Rows are points. Each copy is the shape, with its points in the same order, turned, moved and blurred by noise. Is it also mirrored, or only turned?
(in the rows, 128 means zero)

Shape:
[[149  93]
 [ 87 148]
 [120 141]
 [ 99 184]
 [161 100]
 [166 161]
 [101 143]]
Copy 1:
[[146  86]
 [ 81 137]
 [118 130]
 [102 169]
 [163  89]
 [163 143]
 [ 99 131]]
Copy 1 is: only turned
Copy 2 (7 x 2):
[[160 110]
 [ 89 158]
 [113 125]
 [ 57 131]
 [160 100]
 [ 97  77]
 [102 145]]
Copy 2 is: mirrored

Shape, 10 rows:
[[145 149  97 171]
 [138 135 124 102]
 [154 125 119 122]
 [ 73  94 106  89]
 [ 98 119 108 109]
 [162 130 121  90]
 [ 85  89 170 162]
 [135 132 163 161]
 [ 75  64 104 166]
 [159 140 167 134]]
Copy 1 (10 x 4):
[[159 167 123 134]
 [105 123 141 105]
 [124 122 122 112]
 [ 45 137 133 155]
 [ 83 140 135 144]
 [107 108 128  89]
 [113  98 149 209]
 [153 106 153 154]
 [ 88 140  98 211]
 [149  93 157 123]]
Copy 1 is: only turned
Copy 2, 10 rows:
[[112 109 136 173]
 [131 144 139 111]
 [114 141 123 131]
 [209 163 110 117]
 [177 144 130 137]
 [115 164 137 105]
 [190  72 104 102]
 [132  81 142 115]
 [196  99  67 157]
 [104 103 148  97]]
Copy 2 is: mirrored

Shape (13 x 8):
[[113 115 137 127 141 109 123  84]
 [137  90 160  78 165 171 167 169]
 [ 90 127  72 129 186  93 154  99]
 [134 122  93 140 128 113 133  97]
 [121 122 120 116 143  97 199  88]
 [174 141 116 167  87 117 112 147]
 [121  91 130 165 170 105 161  69]
 [108 102 153 114 120 129 158  86]
 [168 164 116 141  88 161 100 123]
 [159 128 133 142  55 119  87 128]
 [ 89 116 140 130 161  82 161 109]
 [154 180 147 163  96 137 104 127]
 [203 157 134 120 102 109  89 118]]
Copy 1, 13 rows:
[[ 95 109 141  99 145 123 129 142]
 [126 200 130 143 135 191 121 192]
 [ 82 115 108  60 201 139 117 163]
 [ 87 101 104 103 149 121 138 158]
 [ 74 143 132  76 159 126 169 191]
 [117 137  78 152 114  86 134 109]
 [ 43  96 144 105 162 129 130 165]
 [ 94 126 157  96 120 146 162 166]
 [148 114  92 168 129 101 155 119]
 [134 118  98 135  72  91 138 114]
 [ 75 146 155  65 163 137 133 147]
 [121 128 111 154 139  91 171  81]
 [149 136 121 156 127  56 127 129]]
Copy 1 is: only turned
Copy 2 (13 x 8):
[[142 116 111 138 154 144 115  99]
 [144 156 135  81 210 165 201 136]
 [146  87 128 187 188 137 115 165]
 [136 124 104 155 125 129 126 134]
 [158 121 113 184 151 186 149 119]
 [101 182 100 125  98 131 111 143]
 [197 106 133 160 143 162 105 118]
 [139 111 133 136 149 146 156  86]
 [ 69 147  86  93 102 139 131 139]
 [ 87 177  95 115  93 114 131 101]
 [155 131 152 169 179 148 118 106]
 [ 67 159 106 103 121 164  97 122]
 [ 90 183  44 111 129 138 111 108]]
Copy 2 is: only turned
